Rows are points. Any point is a mix of the corners, with weights that add up to 1. It lies inside the corners' shape when no weight is negative. Is each point inside? If not, which corners have a negative weight?

Corners:
(1): [-3.1 -0.4 -1.9]
(2): [ 5.8  2.4 -5.9]
(3): [-3.4  0.5  4.0]
(4): [ 1.9 -3.4  4.3]
Points:
[ 0.2 -1.0  3.7] => outside (1)
[-2.7  0.0  1.0] => inside
[-2.5 -1.7  3.0] => outside (2)
[-1.2  0.6 -2.8] => outside (4)
[-2.1  0.5  2.5] => inside

Corners:
(1): [-2.6 -4.0 -1.3 -7.9 -1.8  0.0]
(2): [-0.7 -1.5 -5.2  2.3 -1.2  0.5]
(3): [ 0.3 -6.6 -6.6  4.7  1.7 -0.5]
(4): [-0.3  4.0  3.3 -3.6 -1.6 -2.0]
(5): [-5.5  0.8  2.9 -6.5 -0.8  1.6]
(6): [ 4.7  0.4 -6.0  4.4  4.2 -0.3]
(7): [ 4.0  3.0  4.9  3.4 -1.1  4.8]
Points:
[ 2.9  2.0  3.1  2.4 -0.9  3.6] => inside
[ 0.6  1.9  1.0 -1.7 -0.3  0.8] => outside (3)
[ 0.3 -0.6 -2.6  0.7 -0.4  0.6] => inside
[-0.8 -0.3  0.0  1.2 -1.2  0.9] => outside (1, 6)
[-2.7 -0.2  0.1 -3.2 -0.8  0.7] => inside
[-1.8 -2.2 -1.0 -0.8 -0.7  0.6] => outside (6)
[-1.4 -1.4 -1.6 -2.1 -1.1  0.8] => inside

Corners:
(1): [ 5.9 -0.9 -3.5 -2.7  3.8 -2.8 -4.5 -1.2  1.0  1.5 -3.6]
(2): [-1.5  4.0 -3.2 -5.7 -4.7 -2.0 -1.6 -2.3 -1.6 -1.7  3.3]
(3): [ 1.5  1.8 -4.4  0.2 -0.1  2.3  0.5  0.2  4.8  0.5 -6.5]
(4): [-5.1  1.7  3.8  6.0  2.0  4.9  1.9  6.5 -2.1  2.6  0.5]
(5): [-1.2  0.0 -0.6 -0.9 -1.4  1.6 -2.5  0.5  0.1  0.1 -6.1]
(6): [ 3.2 -4.4 -6.4 -0.2 -3.5 -1.7 -4.8  1.3 -5.4 -2.1  8.3]
(7): [ 0.2  3.7 -3.0  3.6 -1.3 -2.7 -2.7 -2.3  0.5 -3.4 -4.8]
(8): [-9.3 -5.0  2.2  3.9  3.8  0.0  6.9  4.4 -4.4  3.3  0.3]
(9): [-6.9 -1.4  4.2  1.9  2.3  4.1  9.3  4.5 -4.4 -4.4 -0.7]
(10): [ 0.9 -0.9 -0.4 -1.3  1.5 -0.5 -0.9 -3.6  4.7 -0.6  2.7]
(11): [ 2.2 -2.2 -0.9  1.0 -2.0 -4.3  0.0  1.8  4.5 -0.4 -2.9]
(12): [ 3.6 -2.2 -0.4 -3.5 -6.6 -0.8 -0.9 -1.5 -3.1  0.5  5.0]
Points:
[-3.0 -0.6  0.6  1.5  0.5  1.7  1.9  2.5 -1.5 -0.1 -1.2] => inside
[-2.4 -0.4 -1.1  2.0 -1.5 -0.5  0.1  1.6 -1.5  0.9 -1.1] => outside (1, 9, 10)
[-0.1 -2.0 -0.5  0.8  1.4  0.5  0.3  2.0 -0.3  1.3 -1.7] => outside (2, 7)
[-0.3 -0.1 -1.8 -0.7 -0.2 -0.4 -1.4 -0.1 -0.7  1.0  0.3] => outside (9, 11)
[-1.9 -1.1  0.3  0.9 -1.2  0.3  0.5  1.4 -1.6 -0.3  1.2] => outside (1, 3)
[-1.0 -2.6 -1.6 -0.8  0.6 -0.4  1.6  1.5 -0.5 -1.0 -0.6] => outside (4, 7, 12)
[-2.7 -0.3  0.4  1.3  0.4  0.8  2.8  1.4 -1.8 -2.2 -0.9] => inside
[-2.4 -1.2  0.1  1.6  0.1  0.5  1.6  2.9  0.8  0.1 -0.7] => outside (1, 7, 12)
